Rows are points. Each copy is the shape, with its points in the same order, turned, moved and blurred by noise. Say if it was mirrored as well.

Shape, 9 rows:
[[ 1.14  1.95  0.95]
 [ 0.96 -0.20  0.77]
 [ 2.28 -1.15 -0.78]
 [ 3.14 -1.20 -0.18]
 [-3.54 -0.83 -0.98]
 [-5.06  1.65 -2.15]
 [ 2.79 -0.61  3.37]
 [-3.12  0.14 -1.57]
 [-3.42  0.59 -1.14]]
Copy 1 (9 x 3):
[[ 2.71  0.34  0.88]
 [ 1.93 -0.43 -1.09]
 [ 2.53  1.30 -2.76]
 [ 3.33  0.76 -2.91]
 [-2.66  0.20  0.11]
 [-3.90  1.70  2.32]
 [ 4.31 -2.68 -2.01]
 [-2.44  1.12  0.62]
 [-2.01  0.88  1.07]]
Copy 1 is: only turned
Copy 2:
[[-1.74 -1.81  0.68]
 [-0.08 -2.07 -0.81]
 [-0.68 -1.76 -2.97]
 [-1.18 -2.26 -3.39]
 [ 3.29  1.25  0.31]
 [ 2.44  3.28  2.29]
 [-0.58 -5.38 -0.58]
 [ 2.18  1.46  0.37]
 [ 2.13  1.74  1.00]]
Copy 2 is: mirrored

Shape:
[[ 2.83  2.77  0.42 -4.43]
 [-1.73 -1.33 -3.65 -1.59]
 [ 2.36  2.41 -1.87 -0.61]
 [-0.39 -0.06  1.36 -3.75]
 [ 1.31 -1.52  0.44 -3.30]
 [ 1.77  2.18  0.10  0.18]
 [ 2.07  1.72  0.78 -1.17]
 [ 2.22  2.37 -2.23  2.10]
 [ 1.10 -3.90 -0.03  0.46]
 [-1.56  1.80  2.75  2.19]]
Copy 1:
[[ 4.23  1.03  4.37  0.82]
 [-0.63  1.54 -1.12  4.58]
 [ 3.83  2.04  0.26 -0.15]
 [ 0.34 -0.45  3.73  2.52]
 [ 1.73 -1.48  2.49  2.94]
 [ 2.18  0.69 -0.01 -1.33]
 [ 2.57 -0.17  1.98 -0.32]
 [ 2.79  0.93 -2.35 -1.27]
 [ 0.03 -3.37 -1.28  2.68]
 [-1.58 -0.79  0.77 -3.14]]
Copy 1 is: mirrored
Copy 2:
[[-3.89  2.27 -0.99  2.75]
 [-1.94 -0.12 -0.59 -4.49]
 [-1.28  1.16 -3.61  0.24]
 [-2.27  1.11  2.35  0.34]
 [-2.81 -0.93  1.39  0.45]
 [ 0.08  0.67 -2.12  1.04]
 [-0.41  0.83 -0.91  1.75]
 [ 0.98  0.20 -4.57 -0.15]
 [-0.16 -4.16  0.63 -0.91]
 [ 4.07  1.45  0.58  0.77]]
Copy 2 is: mirrored
Copy 3:
[[ 4.82 -0.18  3.25  2.00]
 [-0.02  2.96 -2.05  2.20]
 [ 1.11 -0.27  2.59  3.78]
 [ 3.49  1.44  1.49 -0.97]
 [ 2.91  0.12 -0.82  0.40]
 [ 0.60 -1.12  3.65  1.95]
 [ 1.44 -0.71  2.63  1.35]
 [-2.05 -1.13  3.06  3.89]
 [-0.62 -1.39 -2.17 -0.39]
 [-2.33  0.79  4.40 -2.13]]
Copy 3 is: only turned
Copy 4 (10 x 4):
[[ 4.16 -1.46  3.57 -1.86]
 [ 0.93  2.53 -2.58 -1.93]
 [ 4.03 -0.73 -0.23  0.59]
 [ 0.37  0.00  2.82 -2.40]
 [ 0.45 -1.58  1.00 -2.92]
 [ 1.81 -0.54  0.51  1.57]
 [ 1.73 -1.26  1.99 -0.30]
 [ 3.18 -0.49 -1.61  2.98]
 [-1.78 -2.41 -2.55 -1.56]
 [-1.50  0.42  1.45  3.43]]
Copy 4 is: only turned
